Every row gives one point. Before rounding, the points of a table are all equally far from one centre. They may lie mostly on one side of it. Where is the centre, to within rounding?
In the rows, 100 means zero.

Points (9 x 3)
[84 75 149]
[73 86 148]
[68 93 105]
[101 69 149]
[99 70 151]
[139 86 112]
[100 70 151]
[115 74 153]
[123 82 94]
Centre: [103 102 124]

Points (12 x 6)
[111 124 86 165 76 88]
[143 96 83 136 59 81]
[134 82 69 166 92 76]
[90 105 112 161 103 53]
[144 99 88 158 66 94]
[117 93 62 156 68 79]
[118 78 64 124 63 69]
[101 114 58 139 74 86]
[81 99 73 105 99 132]
[131 84 86 124 61 59]
[86 111 84 146 95 53]
[132 111 96 115 59 76]
Centre: [105 83 103 131 96 97]

Points (14 x 8)
[127 41 89 142 119 121 141 87]
[98 112 100 81 152 113 62 114]
[111 109 123 122 156 153 126 121]
[150 101 91 85 154 104 131 64]
[164 65 101 116 137 167 94 112]
[154 86 90 153 110 166 110 93]
[103 91 66 93 164 121 134 99]
[59 120 97 99 86 124 83 103]
[99 79 66 57 135 133 119 86]
[120 110 105 104 143 131 162 152]
[95 93 116 111 146 119 117 61]
[52 74 106 110 100 112 92 108]
[107 86 56 156 130 107 109 89]
[78 125 106 77 126 137 123 83]
Centre: [130 94 97 102 99 112 109 115]

Points (14 x 11)
[86 69 80 99 104 104 54 115 108 46 56]
[117 54 116 132 108 123 67 108 92 72 63]
[108 58 103 110 97 92 38 139 130 40 93]
[126 66 84 98 117 71 42 97 135 46 98]
[121 42 93 118 96 125 40 123 131 75 92]
[113 67 127 126 120 93 37 98 110 90 81]
[97 55 91 96 105 117 36 128 107 48 85]
[96 30 77 118 105 99 68 124 131 56 98]
[116 29 91 119 90 103 74 100 111 49 108]
[114 94 111 153 123 73 82 97 139 76 65]
[107 31 92 94 113 87 78 117 130 67 60]
[97 52 103 111 82 73 44 135 128 78 88]
[141 55 110 104 117 135 63 127 125 54 63]
[105 42 122 111 117 100 61 69 138 72 100]
Centre: [109 94 103 97 105 106 90 114 126 76 102]

Points (17 x 14)
[127 126 96 109 73 159 152 113 107 71 76 105 101 73]
[135 94 145 91 99 183 107 104 112 121 90 120 88 74]
[101 160 156 63 123 115 95 121 121 111 88 64 107 71]
[164 125 120 81 131 159 134 94 103 95 105 85 89 64]
[90 74 157 144 83 153 131 111 118 89 100 110 106 68]
[123 106 129 83 62 152 151 85 92 74 103 100 102 46]
[114 136 136 87 68 170 118 123 109 113 71 69 108 67]
[150 124 144 102 81 164 147 101 102 103 91 113 114 61]
[98 116 110 84 91 183 137 126 83 108 90 103 98 74]
[114 111 165 100 78 167 129 144 90 103 129 98 96 68]
[119 113 155 83 41 154 153 100 86 88 75 107 103 78]
[112 114 124 60 52 163 112 119 88 49 76 95 92 76]
[71 109 143 89 69 133 152 150 109 104 92 122 102 71]
[142 131 125 89 82 163 103 96 100 106 74 115 109 53]
[115 105 98 77 66 166 132 124 101 110 69 67 102 65]
[90 94 158 111 73 119 140 153 77 96 103 145 78 88]
[117 93 99 76 71 162 122 87 102 129 119 105 116 96]
Centre: [118 95 137 91 103 110 115 113 95 87 88 88 101 101]

Points (24 x 18)
[105 119 87 58 92 54 72 152 124 69 132 93 80 84 78 121 87 135]
[104 114 123 71 82 96 71 127 90 104 122 97 81 74 106 92 127 168]
[107 60 117 52 112 79 79 130 99 110 142 108 73 113 104 126 93 174]
[132 74 121 68 127 86 87 148 118 116 115 97 40 72 109 111 85 148]
[139 104 122 71 81 56 110 121 122 103 135 104 60 67 113 114 78 151]
[117 116 143 59 108 81 107 171 97 83 124 93 60 61 107 138 112 132]
[118 84 117 75 95 70 81 182 107 108 111 81 90 85 104 125 105 178]
[94 84 130 31 94 91 118 138 79 111 163 106 63 79 106 147 92 141]
[109 107 111 88 97 95 70 132 107 105 131 122 70 67 126 136 97 171]
[103 95 64 85 112 75 88 160 83 127 129 104 59 90 111 134 44 162]
[118 93 71 60 99 102 100 139 106 105 128 116 86 85 114 96 104 180]
[124 117 98 68 93 58 101 143 69 81 109 84 51 104 114 154 81 141]
[143 113 113 96 118 57 101 146 118 112 131 79 38 76 104 97 93 136]
[112 97 118 62 114 74 77 160 85 127 141 89 83 79 135 142 114 165]
[122 69 105 84 88 108 107 163 70 111 103 122 53 72 146 99 91 139]
[145 85 94 54 99 70 87 157 102 95 124 97 84 76 77 139 134 150]
[114 90 112 78 85 102 91 161 72 98 160 117 56 83 135 108 138 134]
[115 106 136 65 111 88 97 137 119 116 116 81 63 82 141 141 103 137]
[124 109 111 54 65 76 84 180 89 108 97 102 83 86 119 128 98 157]
[119 101 110 82 98 68 48 156 110 109 142 109 84 102 119 140 94 168]
[124 85 132 68 111 31 107 129 88 122 132 95 55 89 98 143 90 148]
[115 117 111 72 86 77 93 157 129 116 137 132 49 67 120 134 79 132]
[131 80 116 57 91 56 67 129 101 143 155 81 89 65 64 104 77 147]
[121 91 146 82 87 89 98 171 89 108 123 120 75 71 97 153 130 151]
Centre: [116 94 107 89 100 90 101 146 81 113 134 100 99 94 93 114 82 112]

Points (28 x 24)
[136 85 94 131 59 97 98 139 168 74 146 133 95 90 103 37 98 71 108 73 94 83 79 122]
[144 57 116 104 88 82 98 121 119 88 121 107 109 63 73 43 122 105 84 29 73 128 62 132]
[132 59 114 133 74 64 93 152 135 90 134 133 117 98 132 56 94 85 114 58 78 72 59 112]
[152 68 110 150 89 57 64 122 154 73 138 99 90 105 80 67 90 71 91 70 61 98 79 111]
[138 81 118 148 96 107 63 117 135 106 150 135 53 69 121 53 112 127 101 53 69 104 48 95]
[132 68 110 133 69 86 96 114 129 88 150 109 97 77 83 22 76 102 127 62 71 81 81 127]
[159 107 110 103 63 114 108 131 129 82 125 98 121 69 104 35 88 90 103 115 56 94 33 118]
[115 81 98 115 67 63 107 110 153 89 152 135 95 105 52 33 107 68 77 71 78 108 73 101]
[158 69 116 126 69 90 92 122 114 85 144 117 126 68 80 70 96 68 92 52 82 98 82 61]
[150 94 137 92 103 124 116 117 148 107 138 102 52 67 101 34 76 113 110 99 62 105 31 114]
[168 85 104 120 81 105 93 110 146 86 137 110 77 101 98 80 109 72 107 80 23 124 90 114]
[153 58 111 143 69 54 91 139 132 87 136 124 90 58 98 56 50 111 73 98 77 84 52 87]
[158 117 124 130 98 77 99 95 135 89 126 127 105 111 108 56 94 104 95 59 65 96 51 148]
[147 72 94 133 85 75 70 134 136 104 131 128 112 78 94 46 84 88 119 52 67 78 64 105]
[131 65 119 140 87 88 84 147 161 83 151 130 89 50 75 45 109 74 103 69 86 101 102 130]
[166 84 134 117 55 94 107 84 122 113 107 114 64 88 104 41 111 89 70 94 74 124 60 104]
[126 54 101 98 41 122 82 73 151 109 122 102 99 100 67 68 95 98 109 59 88 87 82 122]
[128 88 108 120 64 93 94 84 157 94 139 109 83 101 113 33 116 115 125 59 78 86 73 121]
[135 96 128 143 64 100 82 118 142 107 163 91 98 83 115 37 74 71 95 69 89 112 97 127]
[140 104 95 121 59 82 75 121 113 111 147 106 91 77 87 78 75 99 112 74 49 55 76 101]
[133 77 110 136 100 76 104 129 97 89 136 128 140 109 83 57 100 76 111 43 53 114 61 97]
[109 100 123 98 79 55 72 120 137 84 164 141 81 27 66 67 84 93 95 67 59 96 81 117]
[147 59 107 135 73 101 92 145 132 103 145 151 78 74 94 57 81 92 116 53 74 127 65 134]
[140 73 135 108 66 120 96 113 148 133 116 149 133 70 118 48 82 102 114 65 61 96 87 96]
[155 64 109 99 63 93 107 159 138 94 122 113 84 79 94 30 90 124 64 50 82 93 89 120]
[143 82 127 139 84 85 100 88 143 92 181 84 58 98 118 58 96 117 95 115 69 128 90 109]
[147 90 103 113 104 101 77 117 163 93 138 139 97 77 105 64 68 36 114 72 47 118 81 92]
[162 59 115 103 57 106 76 117 103 82 136 106 90 68 78 43 101 98 109 54 77 99 61 111]
Centre: [86 81 115 106 106 110 93 119 123 78 111 116 94 86 102 86 85 106 79 102 85 112 79 102]
